Each row of a before or after table is a point. The points were changed in one or more steps. Then noise was added and the rows were shuffled. The steps act on columns, c1 being the first. What was done? A step turns or swaps two columns, mirrors them in a line or flattens them onto one, adds a multiple of one to another, or multiplies or shifts one. Angles are multiples of 10 degrees, from the lower column toward the higher: turns from -170 to 170, lines from 10 to 170 but not 90. Use the fewest steps. Two steps may share a column if one is a turn and the other turns, adds or multiplies; they go together, in the order done. Otherwise the lowest column goes first.

Before (8 x 2):
[[ 1.5 -3.0]
 [-0.1 -2.4]
 [ 2.6 -1.6]
 [-8.8 -4.8]
 [-2.1 -6.4]
 [-8.2  6.7]
 [-0.6  2.2]
 [ 1.9 -0.1]]
After, 8 rows:
[[ 0.0 -4.7]
 [ 0.1 -0.2]
 [ 0.2 -2.5]
 [ 0.0  2.1]
 [ 0.1 -1.8]
 [ 0.1  6.7]
 [ 0.0 -6.3]
 [ 0.0 -3.1]]
Steps: multiply c1 by 0

Before, 14 rows:
[[ 4.1 -5.6  3.1  3.0 -4.5  1.8]
 [ 1.6  1.4 -4.8  3.8 -3.2 -8.2]
 [ 0.7 -4.8  3.2 -2.5  1.1  0.5]
 [ 0.5  8.0  0.2 -0.7 -1.1  2.3]
 [ 4.3 -6.0  1.8 -0.1 -0.1  4.8]
 [ 6.6 12.3 -3.1 -4.7 -0.1  5.3]
 [-1.7  1.0  0.1  6.7  0.1 -4.3]
 [-5.9  0.0  0.3 -0.6 -0.6 -4.3]
 [ 0.6 -3.3 -1.1  3.9 -4.5  4.6]
 [-1.6 -2.3 -1.7  3.3 -0.5 -5.8]
 [-3.0  0.6 -4.4 -0.7  1.4 -8.7]
 [-2.9  2.3  1.1  0.3 -1.6 -8.9]
 [-0.9  2.9 -1.3 -0.6 -2.8 -4.0]
 [ 4.0  6.3 -1.6 -3.2  2.9  0.6]]
After, 14 rows:
[[ 6.7 12.5  3.0 -4.7 -0.7  5.8]
 [ 4.5 -6.5 -2.0 -0.2 -0.2  4.9]
 [ 4.6  6.5  1.8 -3.0  3.1  0.3]
 [ 0.4 -3.2  1.3  4.3 -4.7  4.6]
 [-1.8  1.2  0.0  7.1  0.2 -4.4]
 [ 1.2 -4.7 -3.9 -2.5  1.1  0.1]
 [ 0.4  7.9  0.2 -1.0 -0.9  2.2]
 [ 1.3  1.6  5.0  4.2 -3.6 -7.9]
 [-1.4 -2.8  1.7  3.5 -0.4 -6.5]
 [-2.7  2.2 -1.4  0.4 -1.7 -9.1]
 [-0.9  2.9  1.2 -0.7 -3.4 -4.0]
 [-3.2  0.5  4.3 -1.5  1.2 -8.9]
 [-6.3  0.0  0.0 -0.8 -1.2 -4.5]
 [ 4.1 -5.3 -3.2  3.6 -4.9  1.7]]
Steps: multiply c3 by -1

Before, 11 rows:
[[ 0.8  7.4  6.6 -6.2 -3.5  3.6  5.5  0.0 -0.5  5.9  2.6 -2.0]
 [-1.3  5.1  0.1 -3.0  0.3 -1.8 -0.5  2.0 -6.3 -2.9  6.0 -4.2]
 [ 7.5  0.1  2.7 -0.1  6.2  1.9  0.3  0.9 -1.2 -0.6  4.4  1.6]
 [-1.4  3.9  4.6  0.0  1.6  0.7 -1.9  0.6  1.6 -3.1 -2.0 -2.0]
 [ 9.1  3.8 -3.1  2.9 -3.4 -2.4  3.0 -1.0 -9.5 -6.5 -4.7 -2.5]
 [-2.2  1.7  6.3 -3.2  7.0 -1.0  2.8  4.5 -3.5  0.3 -6.4 -4.0]
 [ 0.2 -2.9 -0.4 -3.0  1.9  4.3  0.3  3.5  0.0 -0.2  2.3  3.2]
 [-0.8  0.0  2.0  4.2  6.4 -0.5  5.8  4.2 -1.0 -2.3  6.1 -2.3]
 [-3.4  0.9  1.5  0.8  1.2  3.7  0.2 -4.2 -8.5  1.1  4.2 -6.8]
 [ 0.5  6.2 -3.9 -2.5  2.1 -3.2  1.5  3.0  4.2  2.6  7.1 -1.4]
 [ 5.7 -1.4  2.5 -0.8  6.2  4.0  2.8  0.0 -2.5 -5.6  7.9 -6.7]]
After (11 x 12):
[[-5.1  0.8  2.7  6.3  6.3  2.2 -0.2  0.9 -1.3 -0.7  4.0  6.7]
 [ 4.2  7.6  6.6  4.7 -3.4  3.0  5.3  0.2 -0.4  5.7  2.2  3.0]
 [ 3.1  5.0 -0.1  1.4  0.5 -1.8 -0.6  1.6 -6.3 -2.3  6.1  0.8]
 [ 1.4  0.7  1.0 -3.8  1.1  3.9  0.3 -3.6 -8.1  1.3  4.2 -1.9]
 [-2.7 -1.7  2.2  4.4  6.7  3.9  3.1  0.2 -2.0 -5.9  7.5 -1.7]
 [ 4.1  2.1  6.4  0.1  7.1 -1.1  3.2  4.7 -3.4  0.3 -6.2  1.1]
 [ 1.4  5.8 -4.0  1.9  2.1 -2.9  1.2  2.4  3.7  3.0  7.2  3.2]
 [ 1.0  3.7  4.6 -0.8  1.5  0.7 -2.2  0.9  2.0 -3.0 -1.8  3.2]
 [-7.7  4.3 -2.8  5.4 -3.3 -2.4  3.0 -0.8 -9.6 -6.5 -5.1  2.8]
 [ 1.9 -2.7 -0.3  1.5  2.0  4.6  0.2  3.7  0.7 -0.1  2.1  8.1]
 [-3.2 -0.1  1.9 -2.8  6.7 -0.2  5.8  4.6 -1.0 -3.3  6.0  2.5]]
Steps: turn c1 and c4 by 130 degrees; shift c12 by 5.0
